Every row gives one point. The points of each table are mixes of a few directions, plus a little noise. How many directions does each table use, and how many do they share? Where both have some left over, give the other angles between the two spaces (their principal angles), to ten degrees, smallest first.

First, 6 rows:
[[ 7.4  1.0 -2.8]
 [-2.6 -0.4  1.0]
 [-4.8 -0.6  1.7]
 [-2.4 -0.2  0.7]
 [-3.1 -0.4  1.1]
 [ 5.3  0.7 -1.9]]
Second, 6 rows:
[[-1.3 -1.4 -2.4]
 [-2.1 -1.2  4.8]
 [-2.6 -2.6 -1.5]
 [ 5.3  5.1  0.9]
 [ 2.2  1.4 -4.4]
 [-1.8 -1.3  2.7]]
Directions: first 1, second 2, shared 0; angles 30

First:
[[ 2.0 -1.6  0.7 -1.7  5.0 -4.8]
 [-0.9 -1.1  1.4 -4.3  3.6  4.8]
 [ 1.5 -0.9  0.8 -2.6 -5.7  1.7]
 [ 0.9  6.5  2.7  2.2 -2.3  1.0]
 [-1.3 -3.0 -1.8  0.0  3.0 -0.6]
 [ 1.1  2.6  1.3  0.9 -0.8 -1.2]
 [-3.3 -2.5 -5.0  5.6 -3.0 -1.0]]
Second (8 x 6):
[[ 0.3  5.5  3.3 -0.6 -1.0  4.4]
 [-1.3 -0.3 -1.1  1.6  1.3 -0.1]
 [ 4.1  4.3  5.6 -5.4 -6.7  3.9]
 [-0.1 -3.9 -2.3  0.3  1.1 -3.4]
 [-2.8  0.8 -1.7  3.1  0.4  2.3]
 [-1.8 -2.7 -2.9  2.4  2.1 -1.9]
 [ 2.4 -4.5 -0.7 -2.7 -1.4 -4.3]
 [-0.8  0.9 -0.1  1.4  4.2 -1.1]]
Directions: first 4, second 3, shared 3

First:
[[ 2.7 -1.4 -3.3 -1.5 -4.7 -3.3 -6.1  0.1]
 [-3.4  2.3 -2.4  1.3 -0.6 -2.7 -1.3 -0.1]
 [ 0.8  2.1 -1.6 -2.2 -0.4 -3.0 -2.6 -1.9]
 [ 2.5 -5.3  3.3 -2.3 -1.0  4.2  0.5  3.6]
 [-2.9  0.5  4.5 -2.6  4.2  3.1  5.0  1.8]
 [-3.0  2.4  0.1  6.9  3.3  1.7  5.6 -1.6]
 [ 3.4 -0.4 -1.0  0.2 -0.5 -0.3 -1.0 -1.9]]
Second:
[[ -1.7  -2.0  -1.0   4.6  -1.9   1.1   0.2   2.1]
 [  0.8   0.5   0.4  -2.1   0.6  -0.4  -0.3  -0.8]
 [ -1.8   0.3  -0.5   5.5   0.9   1.3   2.8  -0.4]
 [ -2.8  -3.0  -2.0   8.0  -3.4   1.7   0.3   3.7]
 [ -0.1  -2.0  -0.5   0.0  -2.5  -0.3  -2.1   2.0]
 [  3.5   0.4   1.2  -9.9  -0.4  -2.3  -4.4  -0.8]
 [  0.5   1.7   0.8  -1.5   1.9  -0.2   1.1  -1.7]
 [  3.9   3.2   2.5 -11.9   3.4  -2.7  -1.9  -4.0]
 [ -2.0  -1.1  -1.0   6.0  -1.1   1.4   1.5   1.3]
 [ -0.5   1.9   0.5   1.2   2.3   0.4   2.8  -1.9]]
Directions: first 4, second 2, shared 2

First (8 x 11):
[[ 1.8  1.6  1.3  2.4  0.2  3.3 -2.4  0.5 -0.1 -2.0 -2.5]
 [ 1.2 -3.7 -0.7 -5.7 -0.1 -2.1  0.5 -1.2 -3.3  5.3  6.1]
 [ 0.6  2.8  1.1  4.3  0.2  3.2 -1.9  0.9  1.7 -4.0 -4.5]
 [-4.5  0.8 -1.9  1.1 -0.3 -4.3  4.0  0.0  3.3 -1.5 -1.2]
 [ 4.7 -1.8  1.8 -2.4  0.3  3.6 -3.8 -0.3 -4.1  2.7  2.8]
 [ 1.9  3.5  2.0  5.5  0.3  5.2 -3.4  1.1  1.2 -4.9 -5.9]
 [-3.6 -0.6 -2.0 -1.3 -0.3 -4.6  3.8 -0.4  1.6  0.8  1.3]
 [-1.9 -2.5 -1.7 -4.0 -0.2 -4.3  2.9 -1.0 -0.7  3.5  4.2]]
Second:
[[ -0.9   2.5   0.1   2.8   2.6  -2.4   1.3  -0.1   0.1  -1.3   3.3]
 [  1.9  -2.4  -5.1  -1.2  -0.1   0.1   1.5  -0.3   1.3   1.5  -3.0]
 [ -1.1   3.0   5.1   2.1   2.0  -0.7  -0.2   0.9  -1.8  -1.9   4.2]
 [ -0.6  -2.9   1.9  -3.2  -2.8   1.5   2.0   1.8   0.8   0.6  -4.3]
 [  2.4  -0.8   9.2  -2.5  -1.2   5.1  -1.8   2.9  -3.8  -0.1   0.5]
 [  1.2   2.3  -3.5   2.7   0.5  -0.1  -7.1  -4.3  -1.5   1.1   3.4]
 [  0.1  -0.2 -10.1   1.5   1.7  -3.9   2.5  -2.2   3.3   0.8  -1.2]
 [  4.7  -1.2  -1.0  -0.8   1.3   3.0  -2.0  -0.1  -2.0   1.4   0.4]
 [ -7.3  -0.2   3.6  -1.4  -4.0  -3.0   3.9   1.3   3.4  -1.7  -3.5]]
Directions: first 2, second 4, shared 1; angles 80

First, 8 rows:
[[ 0.2  0.2  0.1  0.9  0.2  0.1 -0.1  0.5  0.3  0.2  0.0  0.3]
 [-3.6 -1.9 -3.0 -5.7  1.8  0.1 -1.1 -4.1 -3.2  1.0 -1.5 -3.6]
 [-3.7 -2.2 -2.7 -7.7  0.6 -0.3 -0.5 -5.0 -3.6  0.1 -1.3 -4.0]
 [ 3.5  2.5  2.1 10.1  1.1  0.9 -0.6  6.0  3.9  1.3  0.9  4.3]
 [ 3.5  1.4  3.4  2.6 -3.6 -0.8  2.2  2.6  2.6 -2.4  1.9  3.0]
 [ 4.4  1.7  4.4  2.2 -5.1 -1.2  3.1  2.8  3.1 -3.6  2.5  3.5]
 [-2.5 -0.5 -3.1  2.1  5.0  1.4 -3.0 -0.1 -1.1  3.7 -1.9 -1.4]
 [-1.9 -1.2 -1.3 -4.5  0.0 -0.3  0.0 -2.8 -1.9 -0.3 -0.6 -2.1]]
Second (10 x 12):
[[ 1.5 -2.7 -2.6 -2.6  0.2 -0.5  2.1 -2.7 -0.9  2.3 -1.0 -3.4]
 [-2.6  2.0  2.0  0.1 -0.2  0.4 -2.2  1.1 -0.3 -2.6  0.7  2.4]
 [ 1.0 -0.4 -0.4  0.8  0.1 -0.1  0.5  0.3  0.5  0.7  0.1 -0.1]
 [-1.2  0.8  0.7 -0.4 -0.2  0.1 -0.9  0.1 -0.2 -1.3  0.3  0.8]
 [ 2.6 -3.4 -3.1 -2.3  0.3 -0.5  2.9 -2.8 -0.4  3.3 -1.2 -4.0]
 [-9.0  5.9  6.1 -1.5 -0.8  1.0 -6.8  2.5 -1.9 -8.3  2.3  6.6]
 [-0.8 -2.0 -2.0 -4.4  0.0 -0.5  0.9 -3.1 -1.7  0.7 -0.8 -3.1]
 [ 5.9  2.7  3.0 13.0  0.6  0.9  0.6  7.7  5.5  1.8  1.3  5.4]
 [ 2.4 -0.7 -0.6  1.7  0.3  0.0  1.3  0.4  0.9  1.6 -0.3 -0.5]
 [ 0.3 -2.7 -2.8 -4.4  0.1 -0.6  1.6 -3.5 -1.4  1.7 -1.1 -3.8]]
Directions: first 2, second 2, shared 1; angles 80

First, 11 rows:
[[ 0.9 -1.6  0.5 -3.5  3.3 -1.2  1.7  3.5  1.0  4.4  0.0  3.0 -2.1  0.5
   3.0  0.2 -1.3  0.8]
 [ 3.2 -0.9 -0.5 -3.5  1.4 -5.0  0.3  2.5  3.1  4.5  3.9  3.4 -2.1 -2.2
   4.3 -0.2  1.4 -0.6]
 [ 0.1  2.9  1.1  3.9 -1.0  5.4 -1.9 -5.3 -1.5 -6.1 -3.0 -5.2  3.3  1.4
  -4.7  0.5 -0.3  0.1]
 [-4.9 -5.2 -0.9 -2.1  0.4 -1.1  3.7  6.2 -2.5  4.6 -0.8  3.0 -3.3  1.1
   1.8  0.9 -2.7  0.1]
 [ 0.7  2.3  0.3  3.9 -2.2  4.1 -1.8 -6.5 -2.0 -6.0 -1.5 -6.6  2.2 -0.2
  -4.5  0.9  1.1 -0.4]
 [ 4.3 -2.3  0.3 -4.1  3.3 -2.1  0.9  2.3  2.0  5.6  3.6  0.9 -2.2 -1.6
   3.3  2.9 -0.3 -1.5]
 [ 0.6  3.9  1.0  4.0 -1.2  4.0 -3.0 -4.3  0.4 -5.5 -1.2 -3.6  4.5  1.1
  -4.0  0.0 -0.4 -0.5]
 [-2.9  2.6  0.0  2.6 -1.3  3.7  0.5 -6.6 -4.3 -7.3 -7.5 -3.8 -0.6  2.1
  -3.0 -3.9  2.8  5.0]
 [-0.3 -3.4 -1.9 -1.3 -2.2 -5.6  0.7  3.5  0.8  4.4  6.0  2.5 -2.4 -3.6
   3.0  1.0  0.8 -2.8]
 [-0.1  1.0  0.7  0.4  0.4  0.3 -1.1  2.0  1.7  0.5  0.5  1.7  2.1  0.9
   0.0 -0.1 -1.6 -0.8]
 [-1.7  0.7 -0.4 -0.3 -0.7 -2.6 -0.3  3.2  1.5  1.0  0.5  4.5  0.4  0.3
   1.6 -2.6  0.0  0.7]]
Second:
[[-1.0  1.2 -0.7  0.7 -1.4 -1.5 -0.4 -0.8  0.0 -1.6 -0.7  1.3 -0.2 -0.2
   0.4 -2.6  1.7  1.4]
 [-0.2  0.2 -0.1  0.1 -0.3 -0.2 -0.1 -0.2  0.0 -0.4 -0.1  0.3  0.0  0.0
   0.1 -0.5  0.3  0.2]
 [-1.6  1.8 -1.0  1.0 -2.1 -2.3 -0.6 -1.3  0.0 -2.5 -1.2  1.9 -0.4 -0.4
   0.6 -4.0  2.7  2.1]
 [ 4.4 -5.0  2.7 -2.9  5.9  6.4  1.7  3.6 -0.1  6.9  3.1 -5.3  0.9  0.9
  -1.7 11.3 -7.6 -6.1]
 [ 3.6 -4.2  2.2 -2.5  5.0  5.4  1.5  3.1  0.0  5.8  2.6 -4.5  0.7  0.8
  -1.4  9.6 -6.4 -5.0]
 [-1.8  2.0 -1.0  1.1 -2.4 -2.6 -0.7 -1.4  0.0 -2.7 -1.2  2.1 -0.3 -0.4
   0.7 -4.6  3.1  2.5]
 [-0.5  0.7 -0.3  0.4 -0.8 -0.8 -0.3 -0.5  0.0 -0.9 -0.4  0.7 -0.1 -0.1
   0.2 -1.5  1.0  0.8]
 [-3.0  3.5 -1.9  2.0 -3.9 -4.4 -1.2 -2.5  0.1 -4.6 -2.0  3.6 -0.6 -0.7
   1.1 -7.7  5.1  4.0]]
Directions: first 5, second 1, shared 1

First (10 x 20):
[[  3.4   0.4   4.7   3.7  -1.4   1.0   0.8  -2.3   1.8  -0.4   6.9   4.2
    1.1   0.6  -1.0   1.2  -4.1   0.6   3.0  -2.9]
 [ -2.0   2.2  -0.4   0.5  -1.3  -3.0  -0.4   1.3  -2.1   0.8  -1.7  -0.8
   -0.9  -0.3   0.5   1.8   0.4   0.3  -0.2  -1.0]
 [  1.9  -2.3  -1.2  -4.9   2.4   8.3  -9.3   1.2   1.6   0.3  -3.2   1.8
   -0.9  -2.8  -3.5   0.9   1.2   2.1  -2.6  -0.3]
 [ -4.1  -1.0  -4.4  -1.4   2.3  -5.9   8.1  -1.4  -1.1  -0.3  -4.7  -5.8
    1.2   0.3   4.0  -5.5   3.5  -3.2  -1.7   8.3]
 [  1.4   0.7  -0.2   0.6  -4.0   3.1  -4.2   6.5  -1.0  -0.9   1.6   0.4
   -3.1   5.0  -1.9   6.0   0.1   1.9   0.8 -11.8]
 [  0.5  -3.2  -1.3  -1.9   3.6   1.4   3.0  -3.2   2.3  -0.7  -0.8  -1.0
    2.0  -1.3   0.9  -5.2   1.0  -1.6  -0.9   7.0]
 [ -3.0   2.1  -0.2   2.7  -0.9  -7.7   7.2  -1.5  -1.9   0.3  -0.1  -2.5
    0.9   0.6   3.2  -1.7   0.1  -1.9   0.9   3.2]
 [  0.6   1.6   1.4   0.8  -1.8   0.8  -3.4   1.7  -0.8   0.5   0.9   1.7
   -1.1   0.1  -1.3   3.4  -1.0   1.4   0.6  -4.5]
 [  2.7  -2.2   2.2   0.6   2.1   2.3   1.8  -4.0   3.0  -0.6   3.5   2.2
    2.1  -1.2  -0.3  -3.1  -1.9  -0.5   1.0   3.6]
 [ -1.4   1.7  -0.7  -0.8  -0.9  -0.5  -3.4   1.8  -1.8   1.0  -2.6  -0.2
   -1.3  -1.1  -0.6   2.4   0.7   1.0  -0.9  -1.7]]
Second, 8 rows:
[[-0.5  2.0  6.2 -2.4  2.2 -3.6  2.0 -1.3  1.5  1.4  3.0  0.8  2.7 -0.2
   0.8 -2.5  0.0 -3.7 -2.2  8.8]
 [ 2.5 -0.6 -1.7 -4.4 -4.6 -0.3 -5.1  6.4 -2.1  2.0 -3.4  0.3 -7.9 -1.9
  -2.2  0.3  2.7 -5.4 -2.8 -3.2]
 [-0.8 -2.7 -7.1  3.7 -1.6 -0.8  6.3 -4.3 -1.3 -3.1 -1.5 -2.7 -1.3 -1.2
   2.0 -3.1 -1.2  0.3  2.6 -1.2]
 [ 2.4 -4.4 -6.6  2.3 -1.6  5.3 -0.4  0.2  0.0 -1.8 -1.9 -0.4 -2.7  0.2
  -0.9  0.2 -0.2  2.7  2.7 -8.0]
 [ 3.2 -1.3  5.2  0.6  3.6  1.5 -0.1  0.6  3.5  2.9  2.6  3.1  3.6  1.9
  -0.5 -0.3  0.6  0.9  1.2  1.4]
 [-3.8  3.1  1.1 -4.9  0.0  2.5 -3.7 -2.2 -0.4 -4.6  2.1 -1.5  0.7 -0.7
  -0.9  0.7 -2.2 -0.5 -4.4  4.4]
 [-2.7  3.7  4.1  2.2  1.9 -5.6  2.5 -0.7 -0.7  2.5  0.5  0.1  4.0  0.8
   1.9  1.3  0.1  1.2  0.7  3.4]
 [-0.4  0.3 -1.2  2.9  0.2  1.2 -1.4  1.2 -0.7  0.8 -1.4  0.3  1.0  1.2
  -0.2  3.4  0.1  4.4  2.2 -5.6]]
Directions: first 4, second 5, shared 2; angles 60, 60

First, 10 rows:
[[  0.9  -1.1   2.8   1.1  -1.7  -0.2   3.5  -0.8  -0.1   1.0   0.8  -2.5
   -2.1   4.2  -2.4  -1.6   1.9  -0.6  -3.1  -3.7   6.8  -4.4  -2.8   3.0
   -4.3  -5.5  -3.5  -0.4   0.7   1.9  -1.8  -2.1]
 [  1.0  -1.7  -4.7   0.6   2.0  -2.6  -2.5   1.9  -3.7  -1.8  -1.0  -0.9
    3.1  -2.4  -0.3  -4.4  -1.4  -0.1   3.6  -5.4   2.7   2.1   0.0  -1.6
   -2.4   2.8  -2.1  -0.6  -2.9  -3.6   2.4  -1.4]
 [ -0.8   0.9  -3.9  -1.0   2.0  -0.3  -3.9   1.1  -0.4  -1.2  -1.1   2.6
    2.8  -4.8   2.6   0.8  -2.0   0.4   3.9   3.0  -6.9   4.9   2.9  -3.2
    4.1   6.1   3.4  -0.2  -1.3  -2.6   2.0   2.0]
 [  0.1   1.0   0.5  -0.8  -1.1   0.4   1.7  -1.4   1.8   0.9   0.3   1.6
   -0.9   1.0   1.9   1.9   2.5  -1.2  -0.2   2.6  -2.7  -0.2  -0.1   2.1
    1.4  -1.0   1.3  -3.4   0.0   1.8  -2.5   0.4]
 [  2.3  -3.4  -6.3   1.4   2.4  -4.5  -2.2   2.9  -6.0  -2.6  -1.2  -2.6
    4.1  -1.7  -1.5  -7.9  -1.1  -0.6   4.4 -10.6   7.4   1.5  -1.3  -1.0
   -6.1   1.8  -5.1  -1.5  -4.6  -5.0   2.9  -3.3]
 [ -2.5   2.1   9.9   0.1  -2.8   5.3   2.7  -2.2   5.2   2.7   1.9  -1.3
   -5.8   4.0  -2.9   6.7  -1.5   2.4  -8.2   7.3  -0.2  -5.2  -0.4   0.1
    2.6  -5.3   2.1   7.8   7.0   5.6  -1.1   2.2]
 [  0.9   0.3  -2.8  -0.8  -0.1  -1.3   0.6  -0.5   0.1   0.0  -0.3   2.1
    1.2  -0.5   2.8  -0.3   2.8  -1.8   2.7   0.2  -2.9   1.8   0.1   1.8
    0.6   1.1   0.7  -5.7  -2.3  -0.2  -1.9  -0.3]
 [ -1.2   1.3   2.2  -0.6  -0.3   2.0  -0.3  -0.7   2.1   0.6   0.3   1.0
   -1.2  -0.2   0.3   3.1  -0.7   0.8  -1.4   4.4  -3.4   0.1   1.0  -0.8
    2.8   0.3   2.3   2.1   1.9   1.2  -0.1   1.6]
 [ -0.6   2.0   3.3  -1.0  -2.2   1.9   3.2  -2.5   4.0   2.0   0.9   2.0
   -2.8   2.4   2.0   4.3   3.3  -1.1  -2.3   5.5  -4.1  -1.7  -0.1   3.0
    2.6  -2.7   2.3  -3.1   1.6   3.9  -3.9   1.1]
 [ -0.3  -1.3  -1.3   1.0   1.8  -0.6  -3.2   2.1  -2.8  -1.6  -0.6  -2.0
    1.7  -2.0  -2.4  -2.5  -4.0   1.8   0.7  -3.4   3.3   0.9   0.4  -3.4
   -1.5   2.2  -1.4   5.1   0.0  -3.0   3.9  -0.3]]
Second (9 x 32):
[[ 0.9  0.1 -0.1 -0.3 -1.2 -0.7  2.5 -1.2  0.8  0.7  0.3  0.7 -0.7  1.8
   1.3  0.0  3.3 -1.7  0.1 -0.3  0.0 -0.9 -1.0  3.0 -0.8 -2.0 -0.5 -4.6
  -0.9  1.4 -2.7 -0.8]
 [ 1.3 -1.1 -7.3 -0.3  2.4 -3.4 -2.9  1.7 -3.5 -2.1 -1.5  1.3  4.4 -3.8
   2.3 -4.0  0.1 -1.3  6.2 -4.0 -1.5  4.5  1.0 -1.1 -0.6  5.0 -0.5 -4.5
  -4.7 -4.2  1.5 -0.9]
 [-0.7  1.3  7.4  0.0 -3.3  3.1  4.8 -2.7  4.2  2.7  1.8 -0.8 -5.1  5.3
  -1.4  4.2  2.4  0.0 -6.3  3.9  1.6 -5.3 -1.8  3.4  0.0 -6.7  0.1  1.4
   4.2  5.5 -3.5  0.3]
 [-0.9  0.4  3.1  0.2 -0.6  1.7  0.2 -0.3  1.1  0.6  0.5 -0.8 -1.6  0.9
  -1.5  1.7 -1.4  1.2 -2.6  1.8  0.6 -1.5  0.0 -0.7  0.6 -1.3  0.4  3.8
   2.4  1.2  0.5  0.7]
 [-2.2  1.4  9.2  0.5 -2.4  4.7  2.3 -1.6  4.0  2.2  1.7 -2.0 -5.2  3.8
  -3.7  5.1 -2.0  2.5 -7.8  5.2  1.8 -5.2 -0.7 -0.2  1.3 -5.2  1.0  8.3
   6.5  4.6 -0.3  1.6]
 [ 1.9 -1.1 -7.4 -0.5  1.7 -3.9 -1.3  1.0 -3.0 -1.6 -1.3  1.7  4.1 -2.7
   3.2 -4.1  2.3 -2.4  6.3 -4.2 -1.5  4.0  0.4  0.8 -1.2  3.8 -0.9 -7.6
  -5.5 -3.4 -0.3 -1.4]
 [ 0.3 -0.8 -4.6  0.0  2.3 -1.7 -3.4  1.8 -2.7 -1.8 -1.1  0.4  3.3 -3.6
   0.7 -2.6 -2.0  0.3  3.9 -2.3 -1.0  3.5  1.3 -2.6  0.1  4.5  0.0 -0.1
  -2.4 -3.6  2.6  0.0]
 [ 1.4 -0.7 -4.7 -0.4  0.9 -2.6 -0.4  0.4 -1.8 -0.9 -0.8  1.3  2.5 -1.4
   2.3 -2.6  2.1 -1.8  4.0 -2.7 -0.9  2.4  0.0  1.1 -0.9  2.0 -0.6 -5.7
  -3.6 -1.9 -0.7 -1.1]
 [-2.0  0.4  4.3  0.6  0.2  2.9 -1.8  0.6  0.9  0.1  0.5 -1.7 -1.6 -0.3
  -3.2  2.3 -4.8  3.1 -3.7  2.7  0.8 -1.3  0.8 -3.6  1.5 -0.1  1.0  9.1
   4.1  0.5  3.0  1.6]]
Directions: first 3, second 2, shared 2

First (11 x 32):
[[ 4.5  4.5  4.1 -1.7  2.5  3.0  1.9  2.4  2.0  4.3 -0.6 -4.9 -0.1  2.6
  -3.3  1.8 -3.9 -4.0  4.6  0.7  2.0 -1.7 -0.5 -0.3  0.8 -0.4  1.1 -0.2
   2.8 -6.3 -5.0  1.0]
 [ 1.3 -3.8 -3.0  0.6 -0.6 -1.5 -0.7 -0.1 -0.1 -1.5  0.9  5.4  3.1 -3.9
   2.5  1.8 -0.5  5.4 -1.3 -2.2 -0.4 -1.5 -0.2  1.8  2.5 -0.1 -1.5  1.2
  -0.1  6.9 -0.3  0.4]
 [-4.6  6.4  3.9 -0.8  1.5 -5.3  1.1 -1.0 -3.5  1.0  0.9 -5.5 -1.7  0.2
  -2.9 -3.7  3.4 -3.6 -5.4 -1.8  0.6 -3.7 -0.7 -1.9  0.3 -0.3  3.2 -6.0
   2.5 -4.3 -2.4  5.6]
 [ 6.0 -5.5 -2.8  0.5 -1.2  8.3 -0.8  1.8  5.0  0.3 -1.8  3.3  0.6  2.5
   1.9  4.2 -4.9  0.9  8.7  3.8 -0.2  5.5  1.0  1.4 -1.7  0.4 -3.1  7.2
  -2.9  0.7  2.5 -7.4]
 [ 0.8 -0.4 -0.4 -0.1  0.3 -0.8  0.1  0.2 -0.1  0.0  0.4  1.2  1.2 -1.4
   0.4  0.7 -0.4  1.5 -0.5 -1.1  0.1 -1.3 -0.3  0.6  1.3 -0.1 -0.2 -0.1
   0.6  1.8 -1.1  0.9]
 [-0.5  5.8  4.2 -1.3  2.0 -1.6  1.5  0.5 -1.0  2.6  0.2 -5.5 -1.1  1.4
  -3.2 -1.3  0.1 -4.0 -0.9 -0.7  1.3 -2.9 -0.6 -1.2  0.5 -0.4  2.3 -3.5
   2.8 -5.5 -3.7  3.6]
 [ 0.1 -3.2 -2.7  0.6 -0.8 -1.7 -0.8 -0.5 -0.5 -1.8  0.8  4.5  2.2 -3.2
   2.2  0.9  0.4  4.4 -1.8 -1.8 -0.6 -0.9 -0.1  1.2  1.6  0.0 -1.1  0.8
  -0.4  5.8  0.5  0.3]
 [-2.4 -7.5 -5.6  2.2 -3.7  2.6 -2.6 -1.8  0.8 -4.5 -0.9  5.7 -1.1  0.5
   4.1 -0.5  2.0  2.8  0.7  2.9 -2.5  6.7  1.4  0.4 -3.6  0.9 -2.8  4.5
  -5.5  4.8  8.3 -6.6]
 [ 1.9  6.4  5.2 -1.7  2.5  1.9  2.0  1.7  0.9  4.1 -0.7 -7.2 -1.8  3.7
  -4.2 -0.2 -2.1 -6.1  3.0  1.1  1.8 -1.3 -0.4 -1.4 -0.4 -0.3  2.2 -1.9
   2.7 -8.7 -4.1  1.7]
 [-1.7 -1.2 -0.9  0.6 -1.1  0.8 -0.7 -0.7  0.0 -1.2 -0.5  0.3 -1.3  1.1
   0.6 -1.0  1.2 -0.6  0.0  1.4 -0.7  2.4  0.5 -0.5 -1.9  0.3 -0.4  0.7
  -1.8 -0.3  2.9 -2.0]
 [-5.4 -1.4 -2.1  1.0 -1.3 -5.8 -1.1 -2.5 -3.5 -3.3  1.3  2.8  0.3 -3.4
   1.8 -2.7  4.7  3.2 -7.0 -2.4 -1.4 -1.4 -0.1 -0.1  0.5  0.1  0.3 -2.7
  -0.8  5.1  2.4  2.5]]
Second, 11 rows:
[[ -2.3  -0.4   0.5  -4.0   3.3  -3.8  -1.6  -1.3  -2.9   2.5   3.4  -0.7
    2.5  -3.9  -3.8  -3.6   7.4  -0.4  -5.3   3.9  -0.4  -0.9   1.2  -0.2
   -0.3  -1.6   1.7   0.2   1.3   3.2   0.9   8.4]
 [ -4.0   0.5   1.5  -1.6   1.8   0.8  -1.1  -0.5   2.1   0.4   0.3   0.4
   -0.5   0.9   1.5  -0.7  -2.0   0.2  -1.6  -1.4   0.6  -0.5  -0.7   0.8
    1.5  -2.8   2.2  -0.5   3.1  -0.6  -2.0   4.2]
 [  1.2  -1.2  -2.6  -0.3   1.2  -3.7  -0.5  -0.9  -4.1   1.8   3.6  -1.0
    2.7  -5.2  -3.7  -2.7   7.2   1.2  -4.3   2.8  -1.4  -2.3   0.7  -1.1
   -0.8   1.0  -0.1  -0.8  -0.1   3.9   2.4   3.8]
 [ -2.9  -1.2  -4.8   2.7   0.6  -2.8  -1.6  -1.8  -1.0   1.0   3.1   0.6
    1.5  -4.0   0.1  -2.8   2.0   5.0  -4.9  -1.1  -1.6  -3.6  -0.8  -1.1
   -0.8  -0.7   2.4  -2.5   3.2   3.2   2.0   2.0]
 [  4.2  -0.2   1.4  -0.9   0.5  -0.3   1.5   1.1  -1.8   0.6   0.2  -2.1
    0.3  -0.8  -2.5   1.2   2.7  -2.4   1.4   1.7   0.0  -0.1   0.5  -0.2
    0.3   1.8  -2.4   0.9  -1.7  -0.5  -0.2  -0.3]
 [  0.1   0.7   1.9  -3.7  -1.0   0.8   0.1   0.2  -2.7  -0.6   1.1   1.9
    2.8  -0.3  -1.5  -1.9   2.6  -3.4  -1.0   2.2   1.1   2.5   2.2   0.8
    2.2   0.4  -1.6   0.4  -3.1   2.6  -0.8   5.1]
 [  0.4   1.2   0.3   4.7  -3.7   6.6   1.8   1.8   5.4  -3.7  -3.9   1.6
   -3.1   5.9   6.8   4.4 -12.8   0.8   6.0  -7.5   1.3   0.2  -2.3   1.1
    3.0   0.5  -1.3  -1.5   1.0  -4.6  -3.8  -7.9]
 [  5.0   0.3  -0.6   5.6  -2.4   5.6   3.2   2.6   2.8  -2.6  -1.4  -1.1
   -1.7   2.1   4.4   5.0  -9.6   0.5   4.6  -7.9   0.4  -3.8  -2.9   0.5
    5.1   2.5  -3.5  -2.9   2.2  -3.4  -4.9  -6.3]
 [ -0.5   0.5   5.4  -4.6   3.6  -1.1  -0.4   0.3   2.2   1.8  -2.7  -2.9
   -3.1   3.1  -2.0   1.9   1.9  -3.6   2.6   3.9   0.7   2.8   0.3   0.5
   -2.8  -2.2   1.2   3.8   0.0  -4.1  -0.1   0.2]
 [  5.1  -1.4  -2.4   3.0  -1.0  -2.7   1.1   0.3  -1.4   0.7  -1.8  -2.5
   -1.8  -0.9  -2.5   2.0   3.3   1.1   2.9   2.9  -1.7   0.6   0.1  -1.8
   -5.4   2.9  -1.5   1.9  -2.9  -1.3   4.5  -8.7]
 [ -6.4   0.7  -0.7  -1.0  -3.1   0.9  -2.3  -1.7   1.4  -1.9  -2.0   5.3
    0.4   3.1   3.2  -2.7  -2.6   1.0  -0.2   0.5   1.0   5.3   1.7   0.7
   -2.0  -2.0   2.7   0.9  -2.7   1.6   2.1  -0.3]]
Directions: first 3, second 5, shared 0; angles 30, 30, 60
